Rows are points. The window is the flat piece filled in between its corners: a triangle in 3 columns, a solid with four corners in 4, and so on. A path goes straight from each point to the next, and from the last back to the first. After which points does the path pass through the window?
In the rows, zero is written as 128.

Window (3 x 3):
[[ 95  67  91]
 [163 146 117]
 [134 144 130]]
Path:
(1): [127  60 121]
(2): [145 135 156]
(3): [138 150  83]
(4): [126 145 119]
(5): [153 132 150]
(6): [122  77 136]
(7): [104 103  87]
(8): [98 86 81]
Through the window after points: 2, 4, 6

Window (4 x 4):
[[181 174 108 142]
 [112  82 153 130]
 [132 143 153 148]
 [ 79  95 139 132]]
Path:
(1): [106  80 168 105]
(2): [115 118 151 102]
(3): [130 116 149 157]
(4): [107 103 132 183]
(5): [100 120 135  94]
(6): [103 115 144  93]
(7): [128  68 154 172]
(8): [111 103 127 156]
(9): [ 92 130 166 112]
(10): [155 140 144  88]
(11): [124 114 131 182]
(12): [ 82  64 139 177]
Through the window after points: 2, 4, 6, 8, 10

Window (8 x 8):
[[115 123 150 105  62 150 187 134]
 [132 143  81  77 207 126 138 122]
 [128 163 123 139 134 146  87  84]
 [138 151 149 147 178 134 123 109]
 [175 114 111 193  70  62 145 147]
 [177  57 162  92  60 109 173 101]
 [141  96 101 125 151 157 139 138]
 [ 88 117 126 144 148 116 109 125]]
Path:
(1): [100 122 119 152 139 124 163  77]
(2): [143 103 119 126 109 128 167  99]
(3): [132 111 133 123  91 109 137 146]
(4): [154 129 154 142  77 112 104 176]
(5): [138 119 123 140 116 117 168 102]
(6): [150  85 138 173  79 140 186  56]
(7): [159 113 142 133  80  90 116 165]
(8): [140 124 139 102  85 131 138 168]
(9): [108 123 122 122 123 144 197  75]
(10): [141 107 122 155 107 124 153 115]
(11): [144 123 144 138  88 127 132 142]
(12): [140 153 160 140 146 112  82 171]
(13): [ 95 131  78 167 159 128 160  87]
(14): [114 122 101 158 138 116 163  75]
(15): [140 112 167  94 108 133  77 151]
(16): [121 117 143 105 104 133 102 183]
Through the window after points: 4, 8, 14, 16

Window (9 x 9):
[[104 139  91 139  73 105  95 154 108]
 [104 117 165 145  86 148 178 136 162]
 [112 148  75 109 126 121 172 105 180]
 [117 164 104 150 143 155 134 118 171]
 [130 119  56  30 145 192  44 118 157]
 [146 104 200 118 142 122 147 185 175]
 [ 97  90 111 163 131 104 159 111 173]
 [157 131 103 174 116 136 182 131 141]
 [156 112 156 148 134  28  86  68  59]]
Path:
(1): [145 128 131 114 107  90  95  97 134]
(2): [119 130 120 128  95 119 116 111 217]
(3): [107 131 103 112 162 124 164 122  95]
(4): [ 73 108 103 109 165 161 107 152 114]
(5): [158 120 118 117  95 119 111 105 167]
(6): [137 114 123 142 113 103 103 105 142]
(7): [113 111 117 116 171 130 129 125 104]
(8): [116 124  99 123 130 138 128 101 115]
(9): [145 158  94 147 110 102 108 110 191]
(10): [185 154 133 161 100 125 115 110 181]
(11): [101  97 111 143 149 114 189 143  94]
(12): [118 124 112 137 135 127 139 119 112]
(13): [133 131 117 136  95 101 121 100 150]
(14): [172 111 118 178 109 116 141 110 167]
(15): [130 142 102 149 125 141 183 140 123]
(16): [106 106 129 130 164  99 111 106  95]
Through the window after points: 10, 14

Window (11 x 11):
[[ 90 128 118 157 116  96  73 185 143 112  73]
 [120 137 157 145 132 141 174 114 150 157 138]
 [ 89 111 131 112 117 130 133 127  48 157 115]
 [112  72 230  70 153 137 135 125 101  93 123]
 [ 70 120 187 185 155  70 105 163 114 123 128]
 [117  60 204 152 180 166 120 117 144 131 147]
 [108 138  94 173  61 124 128  84  95 150 125]
 [190 161 102 127 166 135 109 142 123  84  95]
 [129 149 116  75 170 142 131  74 129 123 153]
 [138 153 185 147 178 197 122 106 144 110 133]
 [153 175 137 152 111 138 117  98 148 185 157]]
Path:
(1): [104 141 146 125 115 134 106 162 129  84 176]
(2): [128 130 132 124 172 134 132  82 136 162  78]
(3): [120 121 161 128 157 126 112 120 120 132 107]
(4): [125 131 135 142 113 158 105 133 131 106 166]
(5): [112 131 170 123 126 147 134 153 114 113 168]
(6): [127 110 159 143 135 124 123 106 120 149  82]
(7): [157 133 167 131 169 114 133  50 117 132  80]
(8): [127 138 131 121 143 150 130 117 114 130 156]
Through the window after points: 1

Window (14 x 14):
[[137  87  61 109 103  82 131 182 127 138  74 106 138 140]
 [114 160 125  87 119  85 128 141 132 141 164 114 127 148]
 [122 125 153 133 129 106 170  82 146 105 106  96 170 181]
 [155 169 118  96  66 117 123  93 118 118 106 109 120 170]
 [126 117 179  84 132 108 106 174  64 172 132 180 121 141]
 [134 130 127 135 113 122 126  76 125  90 169 118 111 163]
 [108 183  96 115 246  71 119 132 131 101 133 145 135 167]
 [162 105 176  78 124 102 124 145 170  55 130 119 154 118]
 [170 151 210 122 143 108 143 152 120 169 113 119  63 171]
 [159 167 131 103  78 210 165 177 105 133 155 230 128 129]
 [103 173 128 145 121 166 119 121 116 110 129 116 124 145]
 [164  96  48  80 107 111 119 134 158 162  80  95 164 114]
 [100 142 127 197  64 163  68 111 231  94 108 166 102 149]
 [104 139 188 154  83 106 157  93  84 153 105 149  80 120]]
Path:
(1): [174 159 139 178 122  77 119 140 120 116 124 118 155 160]
(2): [160 176 135 166 109 107  87 133 154 118 124 141 140 134]
(3): [ 89  71 116  44 143 125 176 144 129 124 131 119 122 145]
(4): [111 103 134  90  81 144 170 135 123 139 111 125  93 143]
(5): [173 178 161 166 105  94  85 121 122 114 139 151 159 128]
(6): [149 159 139 117 111  89 125 152 109 119 162 106 156 123]
(7): [115 133 136  92 117 115 131 127 140 135 121 144 107 156]
(8): [107 127 134  97 136 144 123 102 143 109 125 132 114 154]
(9): [164 150 140 185  91 108 129 155 122 128  91 136 152 142]
(10): [143 178 146 193 115 105  98 146 143 115 109 110 140 107]
(11): [117 121 123 102 126 107 121 119 145 127 120 134 109 170]
(12): [107 124 144 101 109 144 127 128 143 108 121 152  89 146]
(13): [174 191 154 172 123 106 113 101 140 136 133 108 166 151]
(14): [145 142 134 135  98 108 111 126 150 116 118 128 143 140]
(15): [106 100 120  68 136 147 142 127 159 114 109 132  91 141]
(16): [ 99 116  86  59 128 152 117 122 167 116 125 132 116 142]
Through the window after points: 6, 14

Window (14 x 14):
[[123 120 135 158 206 124 242 133 125  98 222 135 113 169]
 [100 142 104 161 129 145 204 157 164 136 202 178  71 164]
 [130 108 157 197 122  84 139  96 137 140 158 130 146  76]
 [141 163 160 115 129  72 182 167  74 121  77 131 156 110]
 [148 156 121 127 135  86 115  96 135 106 177 107 165  85]
 [134  76 116 110 158  71 116 128 146  86 125  93 115 115]
 [128 115 145 133 155 129 141  83 141 136  79 149 138  99]
 [145  69 123 134 148 150 102  98 111 178 160 129 175  97]
 [151 131 142 124 137  68  99  81 100 127 165 132 123 115]
 [ 78 115 112 143 119 219  62 162  39 109 165  77 140 129]
 [ 68  81 148  83 124  87 122  97 184 109 119 136 133 131]
 [127 109 133 125 107 140 151 109 121 137 166  92 100 114]
 [ 98 124 109 110 148  79 109  98 132 141 118  86 141 141]
 [100 130 147 125 141 126 116 150 134 160 184 105  66  77]]
Path:
(1): [141 131 162 149 150 123 103 144 176 160 149  74 152 141]
(2): [136 125 146 132 146 120 124 102 144 129 121 130 131 122]
(3): [ 99  99 126 144 147 115 171  90 112 140 103 147 143  61]
(4): [ 93 124  94 117 131 109 144 109  82 137 163 112 129  82]
(5): [131 120 159 153 147 146 132 126 135 122 158 131 126 148]
(6): [123 118 138 131 144 129 123 139 141 126 149 111 128 121]
(7): [ 67 102 115 126 128 111 159 114 120 138 160 120 102 100]
(8): [ 68 106 105 147 124 106 164 111  74 117 146 126 131  80]
(9): [132 114 146 130 148 130 128 121 134 134 137 120 119 130]
(10): [127 125 164 145 150 131 166 120 137 120 178 125 126 145]
(11): [115  84  50 137 218  96 205 123  89 126 182 135 131 113]
(12): [101 117 120 126 131 114 152 121 101 131 172 148  83  86]
Through the window after points: 2, 10, 12

Window (14 x 14):
[[123  79  44 139 107 102 106 191 143  87 169 109 156 147]
 [141  89 131 144 166 132 124  75 166 139 129 135 158 145]
 [161 112 123 150 147 103 162 103 136 158 149  93 162  98]
 [207  82 124 123 107 164 110 177 168 110 130 120  76 138]
 [163  92 118 116 129 144 141 152  87 151 135 156  73 150]
 [151  72  74  94 161 112 144 110 138  88 113  83 147 112]
 [148 128 109 178 152 149 168 112 157 144 103  96 133 150]
 [162 137 116 109 104 155 109 130 134 167 104 119 137 116]
 [ 98  96 111 130 101 145 120 120 185 174 144  47 143 138]
 [ 28 197 143 110 205  87  90 136  94 114 199 187 110  67]
 [107  98 179 196 129 168 111 115 128 117 113 118 130 109]
 [131 100 116 131  76  97 145 139 167 148 102 108 113 142]
 [ 87  88 158 143 202 141 137 144 161 136 121 137 175 112]
 [146 100 107  70 129 145 190  94 158 109 144 116 170 125]]
Path:
(1): [114  91  83 127 117 137 147 129 150 136 124 145 123  95]
(2): [126 112 125 130 147 132 118 137 137 115 143 104 138 148]
(3): [145 103 143 105 134 106 125 149 114 120 125  86 142 153]
(4): [112 112  82 129 155 137 146 112 172 144 150 149 131  97]
(5): [145  81  86 181 100 149 132  93 159 161 116 128 101  65]
(6): [146 122 131 101 143 127 136 147 119 121 141 114 126 161]
(7): [155 146 121 115 127 115 131 118 151  97 130 102 165 181]
(8): [100  61  90 144 156 150 164 133 138 164 152 136 115  50]
Through the window after points: 7

Window (14 x 14):
[[ 93 175 127 128 194 107 125 223  85 170 190 160 139 154]
 [ 95 132 144 112 126  82 117 143 129 111 144 119 116 123]
 [ 77 144  77 166  78 115 103 120 111 143 165 174 105 169]
 [141 221 132  88 161 154 157 159  79  66 137 114  64 114]
 [104  77  83 128  68 131  89 101  57 125 151 114 149 191]
 [148  87  93 114 110 159 112 122 161 176 100 154 117  95]
 [126  77 117 152 107 145 111 119 162 106 105 163 145 164]
 [115 194 105 106 152 177 128 124 101 121  77  86 146 104]
 [ 91 140  98 114 128 102 104 157  58 120 143 180 129 137]
 [123  86 123 135 170  92 154 119 109 179 145 171 128 115]
 [162 110 131 194 161 158  84 162 153 130  79 149  83 117]
 [124 105  91 127 172 121  89 120 176 119 113 135 111 136]
 [161 149 132 119 162  67 103 120 180 172 135 174 135 125]
 [ 87 138 139 139 147 157  60 126 131 153 140 167 124 159]]
Path:
(1): [136 124  78 159 145 141 114 132 102 103 156 147 145  87]
(2): [117 149 129 120 131 122 117 144 126 143  97 134 101 153]
(3): [104 143 124 114 144 125 109 166 109 147 104 145 102 142]
(4): [116 133 120 136 147 118 118 127 116 127 185 146 139 133]
(5): [130 148 118 136 150 111  93 134 121 108 152 146 153  82]
(6): [110 115 108 123 129 123 139 146 106 146 119 155 100 163]
(7): [108 103 141 109 143 119  87 157 105 147  81 131  94 200]
(8): [119 162  74 178 120 155 137 120 124 117 178 163 133  70]
Through the window after points: 3

Window (14 x 14):
[[122 106  76 112  90 132 142  94 143 170 140  92  89 158]
 [104 161 111 178 164 174  80 110 125 134 154 123 178 105]
 [160 158 153  71  49 176 196 132 132 150 118 173 123 132]
 [124 145  80  75 130 158 164  91 142 135 146 160 165 115]
 [137 151 165 111 131 107 119 107 132  82 124 103 112 145]
 [ 97 134  93 135 120 146 141 162  80 122 124  98 173 166]
 [124 148 130 128 123 141 147 158 122 163 115 147 138 211]
 [ 74 136 153 117 129 130 135 220 134  85 104 196 118 118]
 [ 99 189 142  72 130 177  81  99 102 162 154  99 148 116]
 [102 162 114 120 140 109 150 143  54 156 146 185  89 173]
 [130 174 205 109  98 106 148 147 161 162  78  80  95 112]
 [ 90 172 143 108 167 191 154 190 117  97 134 168 124 114]
 [100  94 164 119 107  67 189 121 125 145 212 147 104 142]
 [134 183 113 146 133 128 109 135 156 149 207 129 156 105]]
Path:
(1): [ 55 193 150 125  97 131 144 116 139 114 102 145 154 151]
(2): [ 62 165 129 130 105 145 149 111 141 111 153 132 118 157]
(3): [161 125 132  97 135 137 132 154 109 148 105 133 125 131]
(4): [150 120 124 113 155 143  86 169 104 169 149 124 139 145]
(5): [ 86 186 134 115 113 151 153 121 131 123 146 136 139 130]
(6): [ 92 173 125 127 117 132 145 128 113 139 160 148  99 141]
(7): [159 103 147 100 150  96 150 168  89 161 133 161 154 153]
(8): [164 119 108 124 158 140 122 163  99 139 148 161 153 147]
(9): [ 39 192 125 101  92 170 155  98 145 126 147 126 117 149]
(10): [ 80 213 117 115  95 135 222 111 128 138 131 125 106 176]
(11): [136 116 148 112 128 119  97 145 116 157 127 126 109 121]
(12): [148 127 151  87 162 159 130 141  82 148 140 130 107  98]
(13): [ 87 178 135 127  90 127 141 131 162 120 136 131 145 135]
(14): [ 94 144 137 125 106 121 164 129 133 118 160 147 129 149]
(15): [127  91 135 112 156 112 124 169  75 175 157 111 133 115]
(16): [160 112 102 119 142 138 130 154 100 139 165  98 130 137]
Through the window after points: 4, 6, 10, 14, 16

Window (14 x 14):
[[150  83 163  86 117 125 150 159 102 125 155 103 172 181]
 [133 194  79 174 114 159  92 147 129 108  98  97 115  50]
 [110  98 135 149  80 142 166 164 131 129 133  70 117 181]
 [145  85 170 182  78 126 131 182 122  82 148  89 124  99]
 [145  69  91 124  78 132 151 169 133 110 181 122 126 132]
 [178 115 143 155  52 132 198 184 136 135 135 105 145 110]
 [120 141 109 162  80 100 128 203 139 108 101 139 136 115]
 [158 166  99 177 140 118 130 117 120  78  73 127  72 103]
 [ 97 147 100 199 166 176 127 106 129  85  68 159 119  61]
 [103 100 151 117 145 171  88  87 119 140  67 161  64  99]
 [138 111 135 153  39 105 145 124  97 126 154 112 158 164]
 [138 103 140 144 194  88 115  85 167 193 163 142 127 164]
 [ 84 112 160 135 175 195 109 123  42 153 119 182  46 124]
 [ 53  94 176  93 154 139 152 106  65 135 129 140  61  94]]
Path:
(1): [128  97 116 159 123 126 135 150  96 112 116 119 137 112]
(2): [166 106 103 167 161 111 137 132  88 119 107 120 115 116]
(3): [123 164 132 148 105 135 127 121 147  95 103 130  85 120]
(4): [106 161 144 152 105 141 116 121 132 104 118 130 100 114]
(5): [138  70 142 157 150 126 141 147  91 153 111 112 122 120]
(6): [140  82 127 160 141  87 126 134  80 155 101  84 116 126]
(7): [124 130 147 122  79 149 146 141 139 124 159 136 113 139]
(8): [126 143 142 149 109 177 126 148 131  92 142 124 124 125]
(9): [132  98  87 146  93  87 150 150  71 140  57 105  96  68]
(10): [122 103 107 173 142 112 150 149 107 125  83 109 107 109]
(11): [131 123 149 131 112 155 115 143 135 109 152 142 103 116]
(12): [121 138 152 128 102 131 135 162 149  88 126 139 110 129]
(13): [139 116 111 167  96 135 133 150 109 143 105 115 124  96]
(14): [123  89 138 134 134 128 141 147  91 140 121 126 117 126]
(15): [128 136 134 120 113 172 119 117 151  99 176 146 115 152]
(16): [126 182 149 151 119 167 161 126 157 109 141 132 111 142]
Through the window after points: 2, 12, 14

Window (14 x 14):
[[147  92 149 135  94 112 101  84 158 166 161 104 183 120]
 [117 111 136 159  58 125 181 134 149  66 179 138 124 138]
 [116 116 158 120 198 152 135 104  86 143 100 142 162 135]
 [117 101 178 203 124 102 177 122 116 145  97 151 113 112]
 [154 136 157 162 176  98 157 152 140 156 107  86 210 160]
 [119 100 188 118 134 105 138 146 223 164 130 173 134 104]
 [111 171 169 101 143 147  88 158 117 165 182 134 147 134]
 [136  74 179 141  97 131 156 172 110 143 146 184 147 100]
 [188 175 130 133 178 165 180 143 153 190  90 138 198  88]
 [200 113 168 133 104  69 114 118  96 107 129 133  97 141]
 [ 67 139 156 153  98 109 125 138 102 137 103 140 186 145]
 [135 130  72 140  94 144 118 207 103 150 117  95 154 142]
 [177 114 176  83 109 209 130 175 125 100 113 104  82 123]
 [126 144 162 164 129 150  85 159 194 102 121 148 129 114]]
Path:
(1): [108 122 167 123 135 122 136 145 103 138 104 107 160  66]
(2): [147 112 160 151 132 129 125 113 172 160 155 167 138 177]
(3): [140 132 162 139 133 144 134 133 136 135 111 138 152 158]
(4): [134 128 150 120 131 102 119 149 136 131 147 104 128  80]
(5): [124 102 158 110  93 101 123 133 132 124 124 118 146  78]
(6): [128 148 162 180 150 184 149 164 132 168 132 185 131 196]
(7): [176 124 159 154 101 150 131 133 125 155 126 145 163 181]
(8): [116 131 127 135 151 128 148 164 103 119 112  93 147  92]
(9): [128 114 159 133 167 116 145 138 101 135 133 124 144  70]
(10): [147 140 129 134 107 168 134 129 141 142  97 147 164 212]
(11): [158 121 166 142  79 152 148 139 149 112 123 167 113 190]
(12): [140 112 162 119 136 142 135 161 119 134 134 113 138  79]
(13): [150 114 119 112 115  93 149 178 150  90 106 110 124  45]
(14): [141 128 194 160 114 155 125 111 139 148 154 158 139 197]
(15): [132 132 160 145 111 139 135 143 131 134 160 141 136 151]
(16): [106 131 142 120 108 119 141 148 135 107 143 123 146  93]
Through the window after points: 1, 9, 11, 13, 15

Window (14 x 14):
[[126  99 107  92 105 142 101 126 123  74 112  85 135 116]
 [115 152 142 137 164 154 115 138  92 117 133  90 121 184]
 [ 85  72 131 115 128 129 162 107 121 186 116  84 153 169]
 [173  98  94 101  82 112 130 118 136 166  89  91 138 157]
 [ 78 103  96 132  99 127 113 118 132 156  87 132 155 149]
 [147  88  87  87 108 124 133 123  91 150 122 125 207 146]
 [ 98  94 178 115 150 124 108 105 128 241  88 113 115 135]
 [122 129 141 133 132 120 123  96 138  92  87  92 165 151]
 [142 108 109  97  91  80 115 130  76  63 114 107 139 152]
 [159 172  94 135 156  82 177 165 100 206 130 105 109  41]
 [141 122 115  82 119 133 145 123 102  63 116 150 116 148]
 [100 184 153 188 170 134 110  69 122 116 189  85 106 138]
 [106 112 110  78 137  88 113 130 171 181 114 113 161 188]
 [ 71 171 195 160 129 150 120 138 141 110 177 126 138 162]]
Path:
(1): [133  89 154 150 150  98 125 101 162 145 123 115 145 130]
(2): [ 82 158 112  90  95 157 136 141  73 133 135  90 135 187]
(3): [ 51 132 106  84  72  97 156  64 106 127  95  66 142 113]
(4): [139 106 123 124 133 128 116 131 122 134 130 120 147 149]
(5): [146  95 108 127 125 116 133 144 133 142 106 114 136 143]
(6): [ 95 155 114  76 127 106 121  73  75 180 108  93 146 105]
(7): [ 76 129  89  74 116 141 145 130  80 170  95  78 173 163]
(8): [153  82 129 126 118 106 122 124 137 131 122 137 155 143]
(9): [136 102 121 115 150 126 117 140 117 120 121 113 126 129]
(10): [ 92 158 115  85  54 125 137  87 125 130 103  80 150 132]
(11): [103 131 117 104 118 136 125 119 102 169 119  95 151 141]
(12): [116  90 129 137 126 110 123 123 141 141 107 144 148 145]
Through the window after points: 1, 9, 11

Window (14 x 14):
[[ 79 125 148 166 128 172  92 118  99 171 179 157 139 107]
 [130 126  94 136 100 140  80 120 189 134  89 105 147 105]
 [158 164 141 167 127 126  96 169 188 103 140  87 108 137]
 [152 161  95 187 124 118  78 114 105 156 119 157 129  73]
 [158 107 127  84 110 127 141 107 121 116 191 179  89 139]
 [ 96 122 101 117 140 139 196 149 125 105 145 172 178 113]
 [162 139 126  96  69  99 177  84 144 175 172 134 100 132]
 [102 101 141 125 156  85  87 169 164  90 142 119 165  86]
 [ 89 179  95 141 152 126 119 127  93 156 147 177  86 163]
 [119 144 138 144 175 130 127  61 174 128 116 123 107 189]
 [133 163  79 145 200 154 163  93 101 183  75  76 102 151]
 [118 178 123 147 196 160  98 150 126 162 164 115 174 160]
 [143 131 181  68 104 136 157 104 136 135 119 123 150 119]
 [104 172  53 186 142 126 102 110 128  85 105  79 140 168]]
Path:
(1): [147  92 113 142 132 120 135 140 111 162 127 157 106 150]
(2): [125 127 124 162 143 135 110 126 125 140 121 130 131 158]
(3): [ 77 205  71 133 140 157 108 109 138 114 182 100 160  89]
(4): [ 97 180 124 103 155 136 131  91 151 122 189 110 143 105]
(5): [137  94 136 164  93 139 115 142  99 178 100 172 112 152]
(6): [112 140 117 160 142 132 130 122 118 147  97 110 146 152]
(7): [141 179  91 101 176 148 121 107 197 125 156 115 111  79]
(8): [ 92 168 112  90 131 151 122 102 185 118 159 128 141  84]
(9): [153 100 113 177 122 111 101 157 135 131  87 116 143 149]
(10): [152 133 121 126 100 103 148 130 131 154 134 137 126 155]
(11): [ 97 159 128 110 149 156 116  66 157 109 162  93 123  78]
(12): [ 97 198  82 133 150 137 126 113 171  92 150 105 104  83]
(13): [149 129 132 161 123 123  91 127 123 146 121 115 131 166]
(14): [128 113 124 167 149  98 121 132 152 148 116 117 134 166]
(15): [138 158 117 123 126 152 116 113 140 121 145 120 135  89]
(16): [ 79 215 113 130 157 161 128  80 142 109 153 117 159 100]
Through the window after points: 2, 4, 8, 10, 16

Window (14 x 14):
[[ 79 145 163 123 135 130 106 168  59  85 142 138 125 109]
 [ 85  62 156 137 117 166 125 100 116 193  47 148 127 139]
 [158 137 102 178 190 132 131 148  91 124 112 177 139 112]
 [133 108 163 148 134 134  98 140 104 123 124 182 150 146]
 [142 151  88 117 153 169 139 121  98  97 120 177 170 100]
 [156  35  98 180 148 205 136 189 121 151 136 172 140 151]
 [127  71 103  96 109 132 142 199  64  98 143 194  83 136]
 [122 130 123  82 143 166  74 145 114 147 143 162  87 143]
 [ 93 170 158 161  99 155 132 123 141 169  87 143 143 157]
 [159 128 179 104 158 106 147 172  36 124 137 146 133  95]
 [145 170 109 149 158 122 133 100 136 103 115 117 162 148]
 [ 98  90 168 154 147 189 156 102 129 152  88 175 110 151]
 [132 147 135 112 110  80 122 134 134 147 165 139 111  79]
 [104 125 157 135 171  87 130 179 121 157 153 158 160 149]]
Path:
(1): [126 100 136 138 133 149 146 138  80 140 143 173 101 138]
(2): [102 100 152 101 147 152 123 170 146 106  52 163 149 127]
(3): [122 115 151 103 135 136 144 188 121  99  94 165 122  98]
(4): [126 119 134 152 141 125 114 118  82 172 161 161 121 129]
(5): [130 113 108 146 146 127 133 123  84 133 144 152 143 136]
(6): [153 134 149 117 169 148 119 169 139 102 100 157 136 106]
(7): [147 116 147 124 179 153 106 213 136 119 105 162 129 127]
(8): [113 114 125 151 132 130 138 129  82 136 145 160 136 126]
Through the window after points: 1, 7

Window (14 x 14):
[[136 115  81 118 152 139 107 193 158 123 135 194 147 128]
 [ 89  80  97 135 112  84 105 100  83  76 111  88 112 153]
 [148 122 121 156  96 185  95 171 115  89 129 170 136 138]
 [139  97 105 121 108 110 105  57 118 132  80  81  91 191]
 [106 118 157 149 177 144 132 183 101 158 121 194 121 122]
 [126  94 145  98  73  90 100 144 134  94  87  70 100 171]
 [106  97 125 152 100 133 166 148 141 135 111 147 171 139]
 [116 162 140 116 145 156 132 153 140 102 124 215 153  80]
 [135  72  84  93 101 135 143 108  78 108  81  64  81 135]
 [ 82  87 136 137 127 168 110 155 153 153 141 211 118  84]
 [146  84 133 146 137 131 130 123 155  82 127  78 101 143]
 [123  78 143 103 147 185 112 163 142  85 108 196 176 146]
 [ 91 111 117 114 126 136  95 116 109 147 116  59 147 136]
 [123 100 176 101 106  90 151 122 115 163 224 123 124 163]]
Path:
(1): [ 91 118  90 114  90 128 123 132 128 125 128 105  84 187]
(2): [102 117 124 120 117 153 138 142 138 140 118 145 108 159]
(3): [156  93 120 120 131 130  90 138 123 108 120 139 149 111]
(4): [165 110 129 117 118  95  95 100  69 100  87  72 158 102]
(5): [ 76  91 124 116 102 146 144 171 171 121 157 148  85 209]
(6): [ 72 166 125 116 116 129 174 142 112 129 137 139  92 152]
(7): [150  84 127 121 135 150  96 147 144 116 114 147 149 118]
(8): [155  90 125 139 134 125  97 120 125 114 105 130 152 129]
(9): [ 99  99 134 114 114 148 151 159 141  98 145 159  87 156]
(10): [ 92 133 128 107 117 174 130 147 121 117 130 154  89 187]
(11): [135  79 135 127 131 123 102 132 137 114 123 134 135 105]
(12): [170  71 195 116 148 110 114  98 113 130 128 125 173 112]
Through the window after points: 12

Window (14 x 14):
[[184   7 129 155 148 128  77  88 132 157 129 111 112 102]
 [142 118  70 106 111 172 144  59  46 134 126 123 119 146]
 [111 123 130 139 128 182 131 153 123 140 154 186 171 103]
 [ 78  88 120  92 141 116 106 173 138 145 149 183  92 142]
 [117 141  76 163 135 135  79 187  92 132 121 128 113  78]
 [102  94 129 171 199  87 151  57 115  98 156 127 137  96]
 [ 69 130 130 169 125 105 161  81  95 112 115 139 131 138]
 [174 118 176 119  88  96  85 113  68 151 139 167 151 156]
 [122 116 179 114 125 163 146 173 114 142 119 159 107 114]
 [133 149  87 161 123 101 105 161 101 199 130 107  97  87]
 [129  53 154  68 170 133  96 147 136 102  66 118 182 181]
 [135 157 122 118  96 138 111 101 108 129 115 109 118 122]
 [107 145 159 126 131 127 113 103  90 142  96 166 153  94]
 [138 142 134 161 149 142 153 116 134 126  95 164 111 127]]
Path:
(1): [125  84 104 141 129  85 151 107 127 129 138 156 126 103]
(2): [116 110  97  94 116 123 156 146 106 117  88 127 142  89]
(3): [131 132 157 142 121 154  90 131 102 161 131 154 119 146]
(4): [100 130 157 151 161 158 113 134 111 145 117 132 116 122]
(5): [143  97 122 100  96 151 144 160 118 129 144 191 169 108]
(6): [138 125 124 149 119 126 133 114 118 138 116 148 109  80]
(7): [102 137 127 144 143 139 122 117  85 148 142 141 129 149]
(8): [ 87 108 168 147 167 134  97 124  89 140 146 145 123 181]
(9): [139 106  92 131 116 112 138 123 126 129 114 134 132  87]
(10): [133 111 116 103 112 123 135 104 103 116 128 150 145 101]
(11): [114 107 130 162 174 166 125 107  82 150 123 119 109 167]
(12): [115 152 143 145 155 179  71 121  89 141 119 128 140 134]
Through the window after points: 4, 10
